Every row gives one point. The ring and each string are closed loops that go straight from each point to the next, and from the last back to the first. Before rounding, they use only three directions, however many columns there are. How many times does the string pass through the ring? Passing back the other way cancels.
In the rows, zero is written as 128.

Ring, 10 rows:
[[132 133 145 110]
 [147 109 123 122]
 [158  89  93 130]
 [161  92  80 133]
 [156 116  84 129]
 [146 137  94 122]
 [129 145  99 109]
 [120 140 102 102]
 [116 138 113  99]
 [122 139 140 103]]
String, 18 rows:
[[138 102 114 116]
 [140 125 115 117]
 [146 130 128 121]
 [165  97 108 135]
 [171  72  70 141]
 [163 122 105 134]
 [165 108  75 136]
 [156 103  60 130]
 [143 105  70 120]
 [138 135 112 116]
 [131 173 128 110]
 [123 179 134 104]
 [109 140  93  95]
 [112 119  89  97]
 [129 111  94 109]
 [134 120 106 113]
 [126 116 117 106]
 [128 127 151 107]]
Times through: 2
String:
[[147  76  86 123]
 [148  94 130 123]
 [144 125 162 119]
 [140  85 101 117]
 [139 102 101 117]
 [140 141 139 116]
 [140 111 108 117]
 [146  87 104 122]
 [156  85 113 128]
 [158  68  84 130]
 [145  91  82 122]
 [145 103  90 121]
 [162  61  50 134]
 [172  67  48 142]
 [166 124  97 136]
 [147 151 129 122]
 [146 116  92 122]
 [143 106  83 120]
 [148 151 120 123]
 [158 152 107 130]
 [160 113  69 133]
 [162 122  84 134]
 [155 143 117 128]
 [146 120 102 121]
 [156  77  61 130]
 [147 104  92 123]
 [148 126 118 123]
 [151 133 135 125]
 [142 122 113 119]]
Times through: 1

Ring:
[[134 119 112 113 127 156  81 154]
 [116 143 120 115 114 112  86 137]
 [101 153 127 110  94 100 110 123]
 [104 131 124 100  81 148 147 126]
 [114  87  96  97 110 190 147 133]
 [127  81  90 102 129 197 121 145]]
String (20 x 8):
[[119 136 127 107  97 145 112 141]
 [103 126 110 106 104 127 122 123]
 [ 86 145 122 103  82 101 142 108]
 [ 85 144 126  99  70 115 159 108]
 [101 118 109 101  98 142 140 121]
 [ 96 105 100  97  98 152 155 116]
 [102  92 102  91  89 189 176 122]
 [121 104 114  98  96 194 145 142]
 [121 109 110 103 107 174 126 141]
 [111  86  87 102 125 171 131 129]
 [126 108 110 105 112 176 117 146]
 [117 106 102 105 118 160 116 137]
 [124  91  90 107 135 172 106 142]
 [122 119 114 107 110 157 111 142]
 [117 105  96 109 130 147 101 136]
 [128 121 106 116 136 135  72 148]
 [131 148 123 121 127 113  56 151]
 [128 150 135 113 102 134  88 150]
 [125 153 137 112  96 133  95 147]
 [110 168 140 114  90  97  95 133]]
Times through: 2
String, 13 rows:
[[126 103 115  98  96 201 143 146]
 [129 112 117 103 105 183 121 149]
 [119 113 110 105 111 161 116 140]
 [136 113 116 108 116 182 102 157]
 [150 126 127 113 118 181  78 171]
 [127 128 120 110 110 152  99 147]
 [115 123 111 108 113 140 107 136]
 [101 139 110 113 115  94  97 121]
 [ 87 160 122 112  96  65 108 108]
 [103 167 144 107  73 107 123 127]
 [102 168 153 101  54 125 146 127]
 [ 97 129 124  96  73 151 164 119]
 [104 102 110  92  85 185 171 125]]
Times through: 1

Ring (9 x 9):
[[131 105 127 115 104 109 108 133 114]
 [120 110 121 135 128 113 117 135 114]
 [111 123 112 159 129 130 133 152 118]
 [111 133 109 169 108 146 142 170 123]
 [113 139 110 166 109 163 145 173 121]
 [117 140 119 148 152 184 139 153 109]
 [126 130 131 119 193 185 123 123  96]
 [133 118 134 104 163 159 111 120  99]
 [137 109 132 102 118 130 106 127 108]]
String (27 x 9):
[[125 103 128 118 151 110 107 117 106]
 [120 117 124 132 165 139 120 127 106]
 [110 111 122 140 211 125 118 110 100]
 [102 118 116 158 219 131 128 118 102]
 [111 125 118 151 173 147 130 136 108]
 [120 124 118 143 115 142 129 153 117]
 [118 131 107 165  47 134 141 187 133]
 [107 145 100 189  67 156 157 199 134]
 [104 147 106 181 140 178 154 173 119]
 [113 136 115 157 152 168 139 153 112]
 [120 129 116 148 100 148 133 163 120]
 [117 137 107 167  56 150 145 190 131]
 [108 146 100 188  62 159 157 201 134]
 [104 142 105 183 127 162 152 175 122]
 [105 137 101 188  83 140 151 187 131]
 [105 129 106 176 126 135 142 163 122]
 [107 123 117 155 191 141 130 130 106]
 [120 120 120 139 130 137 125 144 113]
 [124 113 118 138  80 112 121 155 123]
 [128 105 121 127  79  98 113 145 121]
 [130  96 130 108 126  94 100 117 109]
 [129 104 131 109 156 119 105 113 103]
 [124 118 125 127 141 140 119 134 109]
 [127 112 129 116 158 135 112 121 104]
 [138  96 134  96 108 101  97 119 109]
 [141  94 129 100  47  83  98 139 122]
 [134  97 129 106 102  94 101 125 113]]
Times through: 3
String (30 x 9):
[[129 125 140 100 249 193 112  95  82]
 [135 119 140  94 195 174 108 107  91]
 [138 115 129 109  88 139 113 144 114]
 [130 118 123 125  86 134 120 152 118]
 [128 116 128 118 146 141 115 128 106]
 [126 113 130 115 173 140 112 116 101]
 [124 120 122 131 122 139 122 143 113]
 [129 110 121 127  71 110 116 152 122]
 [127 104 120 129  74  92 112 147 123]
 [114 104 122 135 179 103 112 113 105]
 [110 112 121 142 199 123 119 115 102]
 [117 120 121 138 161 141 124 133 107]
 [124 120 117 140  78 127 126 161 123]
 [120 116 113 150  65 109 127 165 128]
 [112 112 115 152 136 107 124 139 116]
 [110 110 120 144 190 115 119 117 105]
 [115 112 124 134 188 126 117 116 102]
 [122 118 122 132 133 134 121 138 111]
 [130 111 120 128  56 108 117 158 125]
 [137 100 126 110  55  94 105 145 122]
 [145  92 136  86  75  92  92 124 114]
 [138 103 139  89 161 131  98 105  98]
 [126 119 128 121 159 150 117 127 104]
 [130 119 125 122 112 143 119 144 113]
 [134 120 128 114 110 150 117 142 111]
 [134 124 137 101 184 179 113 116  94]
 [133 125 130 113 137 169 119 137 105]
 [130 123 122 129  86 145 124 158 119]
 [124 124 124 130 138 152 124 141 109]
 [124 126 134 114 222 182 118 109  90]]
Times through: 2
